Rows are points. Each copy is the shape, with its points in the same order, turned, moved and blurred by noise. Is it also mirrored, or only turned?

Shape (5 x 2)
[[ 0.55  0.56]
 [-0.26 -0.41]
 [-0.24 -0.25]
 [-0.29  0.14]
 [ 0.16  0.00]]
Copy 1 (5 x 2)
[[-0.67 -0.36]
 [ 0.32  0.44]
 [ 0.27  0.28]
 [ 0.25 -0.11]
 [-0.17  0.10]]
Copy 1 is: only turned
Copy 2 (5 x 2)
[[-0.59  0.64]
 [ 0.21 -0.33]
 [ 0.20 -0.19]
 [ 0.24  0.21]
 [-0.18  0.07]]
Copy 2 is: mirrored

Shape (8 x 4)
[[ 0.05 -0.51 -0.02 -0.63]
 [ 0.48  0.10  0.57 -0.61]
 [-0.16 -0.20 -0.19  0.27]
 [-0.20  0.03 -0.31 -0.27]
 [-0.19  0.46 -0.12 -0.01]
 [-0.58  0.22 -0.19  0.13]
 [ 0.33 -0.15 -0.17 -0.66]
 [-0.10  0.49 -0.09  0.10]]
Copy 1 (8 x 4)
[[-0.53 -0.21 -0.26 -0.13]
 [-0.51  0.56  0.20  0.12]
 [ 0.42 -0.19 -0.43 -0.05]
 [ 0.05 -0.34  0.02  0.26]
 [ 0.44 -0.08  0.31  0.27]
 [ 0.60 -0.37  0.18 -0.09]
 [-0.53 -0.05 -0.07  0.40]
 [ 0.47  0.15  0.23  0.29]]
Copy 1 is: only turned
Copy 2 (8 x 4)
[[ 0.25 -0.49 -0.02 -0.76]
 [ 0.38 -0.69 -0.61 -0.07]
 [-0.10  0.04  0.37 -0.09]
 [-0.02  0.15 -0.16 -0.45]
 [-0.13  0.25 -0.36  0.02]
 [-0.52  0.25 -0.06 -0.08]
 [ 0.45 -0.25 -0.31 -0.58]
 [-0.09  0.18 -0.32  0.10]]
Copy 2 is: mirrored
Copy 3 (8 x 4)
[[-0.53  0.16 -0.19 -0.65]
 [ 0.12  0.51  0.46 -0.64]
 [-0.02 -0.30 -0.37  0.08]
 [-0.44  0.16 -0.22  0.09]
 [-0.11  0.15  0.12  0.41]
 [-0.34 -0.27 -0.04  0.53]
 [-0.32  0.57 -0.24 -0.45]
 [ 0.05  0.11  0.07  0.45]]
Copy 3 is: only turned

Shape (9 x 6)
[[-0.65  0.13 -0.25  0.46 -0.09  0.38]
 [-0.20  0.28 -0.27  0.08 -0.45  0.57]
 [ 0.31 -0.51 -0.05 -0.67 -0.01 -0.08]
 [ 0.04 -0.02  0.25 -0.31 -0.07 -0.32]
 [ 0.36 -0.45  0.01 -0.43  0.15 -0.35]
 [ 0.33 -0.19 -0.53 -0.47 -0.02 -0.49]
 [ 0.19  0.17  0.23  0.16  0.20  0.22]
 [-0.36  0.42  0.30 -0.12  0.42  0.23]
 [-0.19 -0.01 -0.29  0.13 -0.61  0.17]]
Copy 1 (9 x 6)
[[ 0.01  0.56  0.36  0.10  0.50  0.22]
 [ 0.16  0.20  0.38 -0.05  0.56  0.64]
 [ 0.19 -0.67 -0.19 -0.65 -0.25  0.09]
 [-0.02 -0.48 -0.49 -0.03  0.16 -0.02]
 [ 0.23 -0.65 -0.28 -0.37 -0.24 -0.23]
 [ 0.54 -0.75 -0.10 -0.39  0.21 -0.34]
 [ 0.17 -0.09 -0.16  0.40 -0.21  0.31]
 [ 0.29  0.33 -0.54  0.27 -0.03  0.22]
 [-0.05 -0.18  0.27 -0.20  0.70  0.25]]
Copy 1 is: only turned
Copy 2 (9 x 6)
[[-0.26 -0.61 -0.33  0.02 -0.12  0.62]
 [ 0.23 -0.47  0.25  0.23 -0.20  0.36]
 [ 0.50  0.28 -0.02 -0.23 -0.24 -0.60]
 [-0.22  0.23 -0.01 -0.02 -0.09 -0.45]
 [ 0.20  0.46 -0.15 -0.44 -0.13 -0.49]
 [ 0.16  0.02  0.33 -0.64 -0.30 -0.62]
 [ 0.01  0.34 -0.04 -0.19 -0.07  0.35]
 [-0.47  0.19 -0.23  0.24 -0.49  0.30]
 [ 0.18 -0.54  0.20  0.14  0.20  0.10]]
Copy 2 is: mirrored

Shape (13 x 8)
[[-0.19  0.64  0.37  0.31 -0.44 -0.55  0.23  0.48]
 [-0.11  0.22 -0.36  0.41 -0.73 -0.23  0.30  0.57]
 [ 0.48 -0.26 -0.32 -0.02  0.32  0.36 -0.33  0.01]
 [ 0.30 -0.03 -0.10  0.29 -0.21  0.51 -0.37 -0.21]
 [ 0.40 -0.30 -0.16 -0.18 -0.11 -0.50 -0.02 -0.23]
 [ 0.64  0.20 -0.59 -0.13 -0.02 -0.04  0.41 -0.19]
 [-0.02 -0.12  0.37 -0.11 -0.16  0.26  0.10  0.18]
 [-0.14  0.11  0.16  0.72  0.08 -0.06 -0.01  0.46]
 [ 0.87 -0.06 -0.28  0.08 -0.25 -0.13  0.31 -0.26]
 [ 0.17 -0.03 -0.22 -0.17  0.19  0.02  0.01 -0.67]
 [ 0.39 -0.02 -0.10 -0.42  0.25  0.28 -0.43 -0.10]
 [-0.22  0.09  0.00  0.47 -0.39 -0.22  0.62  0.62]
 [ 0.48 -0.10  0.33 -0.21  0.38  0.25 -0.32 -0.30]]
Copy 1 (13 x 8)
[[-0.46  0.09  0.41 -0.63  0.76 -0.14 -0.17 -0.56]
 [-0.39  0.13  0.00 -0.57  0.09 -0.20  0.22 -0.93]
 [ 0.21 -0.43 -0.20  0.07 -0.34  0.36  0.38  0.21]
 [ 0.03 -0.76 -0.06 -0.07 -0.26 -0.08  0.09 -0.12]
 [ 0.23  0.21 -0.25  0.21  0.05  0.08 -0.35 -0.18]
 [ 0.49  0.14 -0.45 -0.02  0.24 -0.18  0.37 -0.12]
 [-0.07 -0.07  0.51 -0.32 -0.22 -0.13  0.02  0.03]
 [-0.73 -0.26  0.03 -0.56  0.15  0.24  0.05 -0.07]
 [ 0.53  0.04 -0.56 -0.25  0.08 -0.36 -0.09 -0.13]
 [ 0.26 -0.22 -0.25  0.53  0.13 -0.19  0.09  0.13]
 [ 0.48 -0.48  0.18  0.18 -0.09  0.32  0.12  0.17]
 [-0.69  0.41  0.07 -0.69  0.19 -0.19  0.19 -0.50]
 [ 0.30 -0.48  0.11  0.12  0.03  0.15 -0.12  0.60]]
Copy 1 is: mirrored
Copy 2 (13 x 8)
[[ 0.42  0.42 -0.31  0.39  0.35  0.95  0.07  0.02]
 [-0.27  0.63 -0.11  0.47 -0.15  0.75 -0.25  0.06]
 [-0.19 -0.57  0.30  0.12 -0.65 -0.19  0.00  0.18]
 [-0.04 -0.12  0.16  0.27 -0.73 -0.01  0.21 -0.31]
 [ 0.12  0.13  0.06  0.05 -0.04 -0.38 -0.20  0.28]
 [ 0.18  0.17  0.53 -0.20 -0.53  0.16 -0.53  0.36]
 [ 0.01 -0.23 -0.40 -0.08 -0.18  0.26 -0.07 -0.24]
 [-0.06 -0.03 -0.27  0.27 -0.24  0.71  0.56  0.28]
 [ 0.35  0.32  0.15 -0.03 -0.69 -0.10 -0.47  0.36]
 [ 0.13 -0.08  0.57 -0.42 -0.22 -0.22  0.06  0.00]
 [ 0.09 -0.64  0.31  0.04 -0.33 -0.22 -0.07 -0.12]
 [-0.21  0.48 -0.50  0.09 -0.07  0.95 -0.05  0.28]
 [ 0.42 -0.65  0.04 -0.16 -0.41 -0.26  0.13 -0.08]]
Copy 2 is: mirrored

Shape (14 x 11)
[[-0.11 -0.37  0.03  0.14  0.12 -0.14 -0.15 -0.22  0.24 -0.30 -0.05]
 [-0.11  0.05  0.11 -0.04  0.04  0.26  0.02  0.37 -0.01  0.25 -0.10]
 [-0.15 -0.81 -0.03 -0.24  0.12 -0.38  0.11  0.16  0.15  0.65 -0.14]
 [ 0.41 -0.04  0.13 -0.13  0.29 -0.48  0.39  0.16 -0.06  0.01 -0.19]
 [-0.12  0.13  0.21  0.08  0.27  0.04 -0.11  0.29  0.28 -0.10 -0.13]
 [-0.07  0.16  0.18 -0.56  0.03  0.28 -0.23  0.12 -0.02 -0.30 -0.05]
 [ 0.66  0.02 -1.04 -0.06 -0.17  0.25 -0.21  0.22 -0.17 -0.32 -0.03]
 [-0.03  0.41 -0.80 -0.23  0.17  0.12 -0.23  0.15  0.13 -0.29  0.61]
 [ 0.08  0.30  0.02 -0.02 -0.54 -0.16  0.60  0.29  0.17 -0.07  0.48]
 [-0.13  0.30  0.04  0.01 -0.80  0.10  0.22 -0.06  0.23 -0.22  0.22]
 [-0.17  0.33 -0.01 -0.05  0.14  0.32  0.02 -0.33  0.00  0.03 -0.09]
 [-0.12 -0.23  0.19  0.01  0.35  0.36  0.05  0.23 -0.14  0.05  0.58]
 [ 0.73  0.09  0.22 -0.05  0.13  0.28  0.02  0.35  0.21  0.61  0.73]
 [-0.05  0.43 -0.08  0.11 -0.21 -1.81  0.03  0.23 -0.64  0.01  0.06]]
Copy 1 (14 x 11)
[[ 0.17  0.11  0.36  0.18 -0.14  0.38 -0.12  0.05 -0.14 -0.26 -0.05]
 [-0.08  0.72 -0.18  0.05  0.08  0.03  0.17  0.00  0.06  0.26  0.09]
 [-0.28  0.71  0.27 -0.03 -0.20 -0.01 -0.22  0.46 -0.30 -0.05 -0.81]
 [-0.18  0.35  0.22 -0.51  0.21 -0.25 -0.22 -0.14 -0.32 -0.13 -0.14]
 [ 0.07  0.47  0.21  0.06  0.20  0.24  0.19 -0.05  0.00  0.01  0.10]
 [-0.02  0.27 -0.31 -0.09 -0.18  0.28  0.58 -0.23 -0.14 -0.03  0.11]
 [-0.73  0.08 -0.53 -0.19 -0.29  0.38 -0.59 -0.14  0.09 -0.14  0.62]
 [-0.78 -0.20  0.01 -0.22 -0.09  0.49  0.14 -0.03  0.45  0.33  0.38]
 [-0.45  0.17  0.33 -0.03 -0.19 -0.27 -0.10 -0.80  0.07  0.51 -0.04]
 [-0.15  0.17  0.34  0.12 -0.72 -0.02  0.16 -0.78  0.19  0.33  0.13]
 [ 0.06  0.18  0.05 -0.06 -0.23 -0.18  0.30  0.11  0.13  0.12  0.38]
 [-0.12  0.10 -0.24  0.32  0.26  0.05  0.16  0.09  0.19  0.41 -0.32]
 [-0.74  0.35 -0.22  0.15  0.51 -0.48  0.07 -0.26  0.70 -0.10 -0.29]
 [ 0.17  0.22  0.70 -1.57 -0.31  0.28 -0.50 -0.54  0.26  0.35 -0.64]]
Copy 1 is: mirrored
Copy 2 (14 x 11)
[[-0.01  0.02  0.05 -0.57  0.07  0.20  0.10  0.34 -0.27  0.18 -0.05]
 [ 0.13 -0.14  0.01  0.23  0.12 -0.01 -0.29  0.17 -0.06  0.04 -0.53]
 [-0.34  0.19 -0.04  0.06 -0.32 -0.21  0.17  0.31 -0.87  0.18 -0.37]
 [-0.15  0.52  0.04  0.22 -0.29  0.30 -0.02  0.40 -0.10 -0.17  0.10]
 [ 0.05 -0.12  0.22 -0.04  0.09  0.30 -0.43  0.31 -0.22  0.14 -0.17]
 [ 0.36 -0.37  0.13  0.20  0.12  0.03  0.09  0.28  0.12  0.23  0.12]
 [ 0.30  0.24  0.46  0.02  0.79  0.33  0.70 -0.06 -0.02 -0.55 -0.49]
 [-0.01 -0.09  0.83 -0.07  0.78  0.01  0.13 -0.22  0.02 -0.11  0.08]
 [-0.17  0.30  0.66  0.03 -0.22 -0.29 -0.01  0.15  0.56  0.07 -0.40]
 [ 0.07 -0.04  0.45 -0.29 -0.35 -0.07  0.19 -0.08  0.60  0.27 -0.50]
 [ 0.00 -0.36 -0.06 -0.08 -0.02  0.04 -0.11 -0.18  0.08 -0.04 -0.04]
 [-0.26 -0.14 -0.01 -0.01  0.62 -0.33 -0.35  0.48  0.04  0.14 -0.24]
 [-0.79  0.03  0.20  0.63  0.50  0.22 -0.10  0.53  0.29  0.18 -0.63]
 [ 0.13  1.69  0.26  0.05 -0.37  0.10 -0.05 -0.53 -0.20  0.69  0.43]]
Copy 2 is: mirrored
Copy 3 (14 x 11)
[[ 0.06 -0.37 -0.10 -0.01  0.19  0.27 -0.30  0.16 -0.16  0.20 -0.34]
 [-0.14  0.27  0.23  0.15 -0.02 -0.12 -0.15 -0.04 -0.05  0.10  0.14]
 [-0.28  0.04 -0.38 -0.02  0.38  0.27 -0.07 -0.66  0.36  0.12 -0.04]
 [ 0.09  0.13 -0.20 -0.52  0.27 -0.19  0.03  0.19  0.24 -0.16 -0.16]
 [ 0.04  0.19  0.11 -0.05 -0.07 -0.18 -0.43  0.09 -0.28  0.17 -0.25]
 [ 0.04  0.33 -0.10  0.41 -0.16  0.04 -0.37  0.57 -0.04  0.10  0.00]
 [ 0.16 -0.04  0.26 -0.40 -0.68  0.77  0.32  0.52  0.00  0.05  0.40]
 [ 0.76  0.15  0.40  0.21 -0.69  0.49 -0.07  0.24  0.12 -0.02 -0.14]
 [ 0.05  0.31  0.82  0.12  0.22  0.04  0.25  0.31  0.44 -0.03 -0.47]
 [-0.18  0.05  0.67  0.42  0.10  0.14  0.22  0.54  0.10  0.31 -0.51]
 [ 0.14 -0.25  0.10  0.39 -0.25 -0.34 -0.03  0.28 -0.05  0.15 -0.02]
 [ 0.29 -0.02  0.40  0.26  0.23  0.07 -0.61 -0.05  0.16 -0.04  0.22]
 [ 0.34  0.36  0.68 -0.27  0.10 -0.20 -0.37 -0.04  0.73  0.55  0.35]
 [ 0.89  0.69 -0.32 -0.28  0.88  0.18  1.09  0.10 -0.28 -0.05 -0.64]]
Copy 3 is: only turned
Copy 4 (14 x 11)
[[ 0.16 -0.10  0.18  0.11 -0.08  0.22  0.02  0.02  0.13 -0.20  0.28]
 [ 0.09 -0.06 -0.02  0.20 -0.04 -0.33  0.39  0.29 -0.34  0.14 -0.19]
 [-0.12 -0.14 -0.24  0.22  0.27  0.02  0.35  0.48 -0.05 -0.84 -0.34]
 [-0.18 -0.50 -0.36 -0.03  0.29  0.29  0.22 -0.04 -0.17  0.11 -0.31]
 [ 0.13 -0.04 -0.09  0.41 -0.08  0.04  0.30  0.12 -0.21  0.28  0.14]
 [-0.06  0.18  0.27  0.18 -0.39 -0.01  0.27 -0.07 -0.06  0.36 -0.35]
 [ 0.32 -0.47  0.32 -0.23 -0.51 -0.05  0.03 -0.61 -1.02 -0.22 -0.25]
 [-0.03  0.41 -0.04  0.00 -0.38 -0.19 -0.21 -0.59 -0.81  0.01  0.12]
 [-0.34 -0.14 -0.30 -0.34  0.11 -0.57  0.59 -0.46 -0.20  0.14  0.21]
 [-0.19 -0.11  0.28 -0.14 -0.08 -0.66  0.53 -0.47  0.06  0.14  0.30]
 [ 0.23  0.07  0.24  0.20  0.15 -0.34 -0.13 -0.10 -0.07  0.30 -0.16]
 [ 0.17  0.43 -0.13 -0.38 -0.07 -0.09  0.18  0.42 -0.31  0.12  0.03]
 [ 0.24  0.45 -0.17 -0.37  0.57  0.00  0.83 -0.01 -0.85  0.12 -0.15]
 [-1.66 -0.81 -0.11  0.08  0.47  0.23 -0.25 -0.12 -0.45 -0.02  0.29]]
Copy 4 is: only turned
